Each row is a point. A path goes straight from each point to the next, and from the last back to the first. The post is the endless flat space through its rows: a point in 2 columns, a line in 3, a plane in 4, and so on, so that a path can go around it. How many times does the path go around the post? Going back the other way cancels.
In the rows, 128 means zero.

Post, 2 rows:
[[108 129 116]
 [141 167 161]]
Path, 13 rows:
[[ 99 155 165]
 [107 207 141]
 [ 89 163 151]
 [ 84 137 175]
 [128  96 143]
 [126 123 151]
 [110 138 142]
 [106 164 136]
 [108 172 131]
 [104 151 134]
 [106 135 158]
 [148 120 174]
 [127 149 168]]
Times around: 0

Post:
[[ 93 142 122 128 168  99 122 108 102 108  79]
 [125 124 137  94 147 104 110  45 130 109 154]
 [ 92 116 105  88 143 152 192 114  97 172  79]
 [123 130 104 108 125 139 158 120 137 126  71]
 [ 89 114 114 141 126  76 124 100 117 129  62]
 [125 117  95 147  80 189 132 137 113 185 127]
 [154 105 156 163 104  93 127 146 145 113 160]
 [125 125 175 114 133 113  96 160 151 148 125]
 [112 109 162  96 200 163 147 109 159 180 106]
 [113 137  82 101 150 102 132 129 182 108 150]]
Path:
[[132 155 147 147 149 104 130 168 117 105 109]
 [110 143 154 136 139 149 158 156 108 159 118]
 [107 145 115 121 120 131 142 183 136 107 131]
 [ 93 115 139  82 170 135 107 103 148 150  90]
 [114 103 113  88 165 125 125 157 141 137  81]
 [164 132  80 131  82 111  94 108 125 131 115]
 [152 149 164  88 121 124 198 137 137 144 144]
 [110 141 167 138 127 152 141  78  69 169  61]
 [ 96 145  87  75 130 112 113  74 139 147 100]
 [121 108 107 136 185 116 110 155 158 182 156]
 [108  69 116 169 118 119 142 132 118 145  64]
 [ 97 117 139 138 167 151  92 106 131  91  88]
 [107 150 146  96 143 145 111 117 142 134  92]
 [110 132 141 119 135 100 141 134 138 152 135]
 [129 142 100 103 156 118 161 159 106 168 104]
 [152  98 115 117 123 106 143 108 149 139 144]
 [128 157  86  78 161 118 185 163 138 151  84]
 [122 113 116 106  73 142 151 190 110 170 101]
 [137 118 157  87 144 114 135 136 120 106 149]
 [141 115  80 102 174 110 142 132 165 129  77]]
Times around: 0

Post, 17 rows:
[[131 139 146 150 114 132  74 114 137  88 129 125 117 113 163 187 174 125]
 [132 152 174 119 105 149 149 182  93 104 116 142 109 104 114 109 186  76]
 [170 169 105 123 117 125 110 152  74 118 131 162 119 173 145 141 130  94]
 [133 128 131 110 172 156 116  76 133 135 150 151 127 123 114 114 132 104]
 [141 146 110 136 131  94 140 121 131 124 112 112 117 161 138 167 162 126]
 [149 148  98 110 119 183 123 134 117 138 137 150 127  96 124 172 146 140]
 [109 142 137  89 168 122 110 167 162 123 125 150 169 147 116 144 119 151]
 [121 120 184 131 111 100 138 116  94  80  99 112 127  58  71 145 116 150]
 [108 128 179 168 156 149 139 109 140 181 187 131 106 123 160 140 130 147]
 [110 178 134 144 129 146 101 190  70 151 103 144 116 120 113 104 196 103]
 [123 172 130 109 146 156 122 148  79 140 117  95 133 139 142 126 113 140]
 [105 140  94 127 120 141  88 122 130 104 111 142  51 210 136 118 150  77]
 [128 103 123 159 130 126 144 110 114 125 164 119 122  90 187 142 106 108]
 [ 98 166  87 141 129 163 156 104 120 131  77 153 115 167 121 186 103 101]
 [103 145 133 182 126 120 117 142  94 111 132  75 146 165 118 150 143 121]
 [108 153 124 159 160 187 131 161  42 124 130 173 121 103 168 142 195 152]
 [163 137 137 151  95 127 140  76 106  80 137 138 176 117 168 116 142 161]]
Path, 25 rows:
[[135 141 104 148 136 133 119 146 125  99 112 157 170 134 129 132 164 101]
 [117 154 104 141 134 163 118 137  91 122 127  84 116 126  98 134 173 149]
 [117 186 131 115 170 116  95  97  97 139 147  83 112 149 108 116 169 145]
 [ 92 149  97 125 164 131  98 108  66 124 124 110 115 166 137 143 185 114]
 [119 103 168 132  99 142 141 117 121 139 134  86  99 125 130 125 151  95]
 [136 113 200 139 137  97 107  96 181  60 111 163 166 157 123 122 140 126]
 [151 147 138 122 178 165  81 117  77 152 131 131  92 132 168 145 162  75]
 [173 138 105 161 105 126 128 104 123 113 115 125  91 131 173 142 120 143]
 [118 174 141 127 190 147 119 121  90 104 122 128  57 140 145 144 152 148]
 [133 139 112 113 191 151 140  96 151 125 139 156 130 138 152 139 177 114]
 [138 150 173 136 160 100 139  89 168 135 101 134 146 107 126 197  98 136]
 [124 128 136 159 141 169  78 135 108 152 128 109  95 147 187 165 140 115]
 [208 138 103 117  80 154 144 151 127 101 161 148 135 147 173 127 111 149]
 [101 174 103 170 137 167 103 122  58 159 110 123 101 103  98 152 129 118]
 [ 71 178 158 114 151  90  86 133 144 111 106 176 121 177 102 123 172 137]
 [114 157 147 131 115 109 139 121 117  97 136 177 167 148 185 127 120 130]
 [150 158 178 111 129 122 144 163  81  87 160  71 131 122 148 149 124 169]
 [104 187 170 128 158 138  71  98  89 118 130  87  83 135 165 120 128 116]
 [ 83 142 124 138 106 165 148 133 134 134 110 124 104 122 170 170 163 102]
 [108 135 112 110  98 155 118  98  91 134  82 106  79 137 138 105 142  91]
 [171 153 174 154 120 143 172  78  97 157  93 103 104 136 126 163 124 113]
 [141 116 122 148 104 131 177 133 119 170 156 101 103 108 155 186  83 126]
 [132 164 128  97 100 149 178 119 101 122  96 123 126 105 203 137 123 125]
 [129 152 178 124  99 118 155 154 159 106 172 120 126  97 149 172 137 102]
 [152 178 121 111 140 146 120 128 115 122 136  99 114 165 154  90 157 163]]
Times around: 1
